Every row gives one point. Each copy is the shape, with its points in the same order, stretched, turned, moved and blurred by noise. Is it also mirrored, or only turned?

Shape, 8 rows:
-0.12; -0.40
-0.41; 0.11
-0.08; -0.47
0.05; 0.14
-0.24; 0.33
0.56; 0.07
0.43; -0.06
-0.56; 0.08
Copy 1, 8 rows:
0.37; 0.35
-0.22; 0.29
0.43; 0.36
0.02; -0.04
-0.29; 0.06
0.36; -0.34
0.38; -0.20
-0.27; 0.40
Copy 1 is: mirrored
Copy 2, 8 rows:
0.16; -0.54
-0.41; 0.02
0.23; -0.61
-0.05; 0.26
-0.41; 0.38
0.41; 0.37
0.40; 0.16
-0.52; -0.08
Copy 2 is: only turned
Copy 3 (8 x 2):
0.37; 0.49
-0.01; -0.20
0.43; 0.47
-0.16; 0.01
-0.08; -0.29
-0.20; 0.51
-0.12; 0.47
0.12; -0.38
Copy 3 is: only turned

Shape, 9 rows:
0.07; 0.00; 0.19; -0.13
0.04; 0.09; 0.23; -0.08
0.53; -0.07; -0.24; 0.15
-0.21; 0.00; 0.25; 0.00
0.00; -0.06; 0.23; 0.26
0.11; 0.16; 0.30; -0.30
0.62; 0.35; -0.47; 0.44
-0.06; 0.12; 0.69; 0.03
0.17; -0.20; 0.29; -0.09
Copy 1 (9 x 4):
0.11; 0.34; 0.13; 0.16
0.15; 0.24; 0.28; 0.18
-0.57; 0.20; -0.04; 0.57
0.26; -0.02; 0.23; -0.05
0.05; -0.14; 0.27; 0.32
0.17; 0.58; 0.27; 0.17
-1.01; -0.11; 0.47; 0.65
0.57; 0.24; 0.56; 0.33
0.19; 0.36; -0.04; 0.33
Copy 1 is: only turned
Copy 2, 9 rows:
-0.01; -0.04; 0.15; 0.17
0.03; 0.04; 0.21; 0.22
0.03; -0.32; -0.61; 0.45
-0.13; 0.07; 0.31; 0.00
-0.29; -0.01; 0.01; 0.26
0.17; 0.03; 0.34; 0.26
0.10; 0.04; -1.34; 0.72
-0.14; 0.15; 0.54; 0.34
-0.06; -0.30; 0.34; 0.25
Copy 2 is: only turned

Shape, 11 rows:
0.19; -0.17; -0.24; 0.30; -0.32; 0.06
0.13; -0.16; -0.37; -0.91; -0.18; -0.16
-0.13; -0.29; -0.09; -0.01; -0.42; -0.08
-0.01; -0.16; 0.04; 0.08; 0.36; 0.12
0.05; 0.20; 0.03; 0.30; -0.41; 0.03
-0.79; 0.11; -0.11; 0.31; -0.38; 0.14
0.21; -0.10; -0.34; 0.19; -0.07; -0.22
-0.08; -0.02; 0.66; -0.23; 0.71; 0.10
0.10; -0.10; -0.16; -0.36; 0.15; -0.18
-0.12; 0.10; 0.04; 0.37; 0.02; -0.29
0.06; -0.17; -0.26; -0.24; -0.39; -0.40
Copy 1, 11 rows:
-0.34; -0.12; -0.10; -0.33; 0.30; 0.28
0.29; -0.92; -0.55; 0.22; 0.43; 0.07
-0.30; -0.64; -0.05; -0.36; 0.20; 0.24
0.18; 0.34; 0.27; -0.24; 0.14; -0.16
-0.28; -0.15; 0.00; 0.10; -0.14; 0.30
-0.77; -0.40; 0.27; 0.02; -0.10; -0.09
0.05; -0.10; 0.13; -0.19; 0.39; 0.33
0.73; 0.56; 0.52; 0.04; -0.39; -0.42
0.38; -0.26; 0.02; 0.05; 0.28; 0.08
0.13; 0.04; 0.59; -0.03; -0.04; 0.25
0.05; -0.82; -0.05; -0.10; 0.34; 0.42
Copy 1 is: only turned
Copy 2:
0.08; 0.23; -0.33; -0.10; -0.31; 0.48
-0.68; -0.75; -0.14; 0.35; -0.49; -0.04
-0.04; -0.03; -0.67; 0.11; -0.09; -0.02
-0.06; -0.25; -0.13; -0.06; 0.50; 0.25
0.21; 0.42; -0.05; -0.30; -0.20; -0.01
0.00; 0.75; -0.55; 0.49; 0.46; -0.23
0.18; -0.17; -0.03; 0.00; -0.30; 0.52
-0.14; -0.67; 0.00; -0.47; 1.12; -0.36
-0.25; -0.54; -0.04; 0.08; -0.07; 0.12
0.41; -0.01; -0.05; -0.12; 0.20; 0.06
-0.02; -0.34; -0.35; 0.19; -0.54; 0.08
Copy 2 is: mirrored
